Rows are points. Each copy is the shape, with its points in the same order, turned, moved and blurred by noise. Say if it was mirrored as well.
(in the rows, 128 means zero)

Shape:
[[105 216  95]
 [142 152 183]
 [ 84 144 105]
 [126  81 146]
 [178 149 133]
 [ 92 100 112]
 [104  82 126]
 [146 132 154]
 [199 149 218]]
Copy 1 (9 x 3):
[[ 94 212  91]
 [134 161 182]
 [ 94 151  96]
 [130  97 139]
 [182 165 137]
 [ 98 110 101]
 [125  99 113]
 [136 144 149]
 [174 173 223]]
Copy 1 is: only turned
Copy 2:
[[ 85  65  94]
 [120 146 168]
 [ 90 136  74]
 [143 198 107]
 [166 117 135]
 [114 175  71]
 [129 196  82]
 [140 151 135]
 [165 146 219]]
Copy 2 is: mirrored
Copy 3:
[[142  68 168]
 [124 181 177]
 [ 90  99 131]
 [ 84 180 103]
 [167 163 136]
 [ 75 133 103]
 [ 73 156  96]
 [127 171 142]
 [164 230 189]]
Copy 3 is: mirrored

Shape (8 x 4):
[[157  92 173 139]
 [ 65 171 111  43]
 [133  69 151 125]
 [145 154  72 161]
 [116  72 151 151]
 [129 165  69 135]
 [165 152  49 124]
 [136 180  91 136]]
Copy 1:
[[ 93 101 152 189]
 [ 94 136 107  32]
 [104  68 167 158]
 [181 138  96 150]
 [118  80 182 160]
 [172 142  91 123]
 [178 119  58 143]
 [149 165  91 125]]
Copy 1 is: mirrored
Copy 2 (8 x 4):
[[175  89 136 157]
 [ 82 201 117  71]
 [132  77 109 136]
 [ 83 148 197 180]
 [129  77  97 163]
 [ 80 169 170 173]
 [ 85 149 212 151]
 [103 190 181 153]]
Copy 2 is: mirrored
Copy 3:
[[129  76 170 144]
 [ 56 184 126  54]
 [101  67 144 126]
 [162 146  82 132]
 [100  76 132 163]
 [150 162  83 116]
 [176 140  74  86]
 [150 175 109 120]]
Copy 3 is: only turned

Shape:
[[164  95 182 127 142  65]
 [ 60  78  94 158  91 116]
 [176 106 155 115 190 148]
 [123  88 154  89 174 127]
 [115  57  35 109 151  66]
 [171 157 153 100 194  85]
 [166 185 124 168  76 127]
 [148 205 166 175 138 166]
 [106 118 109  96 115 155]
 [ 93 100 114 117 131 123]]
Copy 1, 10 rows:
[[118  84 134  80 187  85]
 [116  83 145 178  75  96]
 [163 108 186  95 216 155]
 [114 107 212  99 164 120]
 [201 127 185 142 102  45]
 [136 160 157  62 210 103]
 [143 123  54 117 131 170]
 [108 160 101 124 179 205]
 [133 131 169 114 100 152]
 [121 108 174 130 119 102]]
Copy 1 is: mirrored
Copy 2, 10 rows:
[[136  77 156  90 154  58]
 [ 34  99  92 154 103 102]
 [172  85 133 121 189 134]
 [115  86 131  87 181 140]
 [ 81  86   7  95 149  78]
 [183 141 135  80 196  92]
 [171 156 137 167  64  95]
 [171 168 177 183 133 133]
 [100 115 104 113 117 162]
 [ 84 108  96 118 137 125]]
Copy 2 is: only turned
Copy 3 (10 x 6):
[[144  98 164 157 148  58]
 [ 50  88  84 174  93 133]
 [177 119 137 141 191 135]
 [121  94 142 116 181 126]
 [100  61  22 123 142  78]
 [157 158 138 122 195  69]
 [148 201 119 178  73 109]
 [141 223 153 187 140 148]
 [104 127 107 111 116 155]
 [ 86 109 105 135 132 131]]
Copy 3 is: only turned

Shape:
[[151 153  98 121 113  94 122  88]
 [149 155 204 127 150 159 104 166]
 [105 157 180 133 146  80 119 160]
 [145 188 204 163 117 127  85 187]
 [132  96  95 149 107 135 144  89]
 [130 150 123 180 142 123 108 109]
 [ 69 170  83  84 116 170 207 137]
 [166 121  93 161 123 108 125  87]
 [137 161 175 174 137 112 118 199]
 [140 155 123 163 171 132 131  94]
 [170 170 201 142 153 127 125 195]
 [105 213 107 120 121 115 211 161]
 [151  97  84 135 144  96 129 110]
 [ 90 163 134 107 101 127 244 116]]
Copy 1, 14 rows:
[[137 175 113 128 127  93 152  89]
 [189 149 198  94 132 129  95 172]
 [148 149 192 121 150  54 107 161]
 [199 175 216 130  93  85  90 177]
 [133 101 113 147 115 136 156  82]
 [147 128 146 121  86  88 104 100]
 [ 69 133 129  88 103 140 215 184]
 [156 132 106 135 103  94 135  70]
 [191 133 181 132 103  64 109 184]
 [154 129 136  78  96  88 123  92]
 [222 154 194  94 119  84 119 187]
 [120 159 148  88  92  69 221 182]
 [150 118  84 129 143  88 138 100]
 [100 115 173  98 124 101 249 143]]
Copy 1 is: mirrored
Copy 2:
[[140 152 112 126 114  86 127  88]
 [113 129 197 102 153 159 103 174]
 [ 69 147 172 129 143  88 126 164]
 [102 153 193 162 125 151  87 192]
 [132  86 109 120  96 115 168  87]
 [109 117 123 160 137 129 123 107]
 [ 68 164  73  40  83 150 200 129]
 [155 111 108 151 123 102 146  86]
 [ 98 141 166 164 145 132 134 201]
 [111 129 124 138 167 138 139  88]
 [119 156 192 128 169 144 128 196]
 [ 82 214 101 104 112 129 201 155]
 [142  95  97 124 138  76 158 106]
 [ 80 182 135  74  82 128 233 111]]
Copy 2 is: only turned
Copy 3, 14 rows:
[[127 145 108 104 104  96 120  91]
 [156 166 197 140 149 149 125 184]
 [ 89 171 183 124 152  93 122 158]
 [116 206 195 144 116 147  94 199]
 [117  97 117 132  95 149 138  95]
 [105 156 114 164 126 142 112 121]
 [ 89 116 112  54 125 160 234 148]
 [125 127 105 132 111 131 104  77]
 [ 87 184 188 131 141 164  91 173]
 [133 159 119 149 159 140 133 100]
 [135 197 217 115 156 165 105 164]
 [ 69 200 134  53 137 162 188 126]
 [117  95 118 114 137 123  98  88]
 [ 74 141 171  75 108 148 235  98]]
Copy 3 is: mirrored

Shape, 14 rows:
[[119 123  95 172 109 122 113 199  72]
 [ 83  99 163  89  91  78 104  96 146]
 [ 91  89 159 162 146 160 148 160  95]
 [200 118  93 112 121 156 123 200 169]
 [108 146 102 141  84 189 106 131 135]
 [ 98 136 128  70 155  95 118  90 164]
 [199  93 127 153 179 127 171 195  77]
 [151 104 151 173 163 165 107 118 178]
 [116  91 167 181 141 140 191 129 118]
 [140 141  85  60 109  81 115 151  83]
 [158 117 159 101  87 129 111  98  75]
 [115 179 103  63 138 167 150 111 149]
 [150 168 158 160 118  82 173 152 150]
 [145 168 176 158 129 161 148 184 129]]
Copy 1, 14 rows:
[[135 167 137 168  99 104 172 189  91]
 [119  69 143 122  64 123 160  77 150]
 [ 93 115 168 194 143 138 135 151  81]
 [208 130 136 120 168 149 140 209 150]
 [130 140 115 149 102 203 121 158 100]
 [106  93 115  66 129 138 156  71 129]
 [173 152 185 153 198  81 139 165  78]
 [149 127 158 177 183 192 168 103 130]
 [103 135 178 197 156 115 108 121 105]
 [164 129 117  72  85  85 156 151  86]
 [174 106 179 128  74 140 113  99  82]
 [107 119 104  60 142 167  99 122 101]
 [ 98 188 185 107 136 112 137 133 163]
 [109 166 215 126 153 177 137 176 113]]
Copy 1 is: mirrored
Copy 2 (14 x 9):
[[140  89  86 147 116  99 104 207  80]
 [112 136 110  94 104  61  80  56 130]
 [ 88  66 139  91 128 117 136 171 120]
 [130 135  77 141 172 165 134 119   7]
 [147 136  98 104 105 180  95 160 107]
 [106 163 101 103 177  88  88  78 137]
 [131  50 120 138 209 103 181 169  46]
 [ 97  76 121 128 170 188 106  99  99]
 [109  65 152 121 121 125 173 132 133]
 [168 160  71 117 165  42 102 141  85]
 [199  90 133  79 148  89  93 108  97]
 [142 200  99  74 176 144 120 134 134]
 [144 128 163 180 138 117 155 115 109]
 [129 116 182 140 148 161 124 167  80]]
Copy 2 is: mirrored
Copy 3, 14 rows:
[[118  93 127  98  88 142  95 231 113]
 [121  88 173 137  77 110 127  77 164]
 [ 84  87 161 139 108 178 154 180  86]
 [196 121  91  93 145 197 139 182 163]
 [103 119  78 134  93 193  87 141 134]
 [116 119 130  99 132 106 146  65 139]
 [180 123 151 100 132 157 183 234  69]
 [138 100 106 185 177 167 143 141 112]
 [100 109 147 174 102 157 197 179  89]
 [162 130 135  41  72 108 113 140 133]
 [173 143 163 138  63 148 103 118  95]
 [103 171  88  80 117 166 146  87 130]
 [126 169 138 150 119 108 169 186 162]
 [109 169 147 142 140 183 135 198 136]]
Copy 3 is: only turned
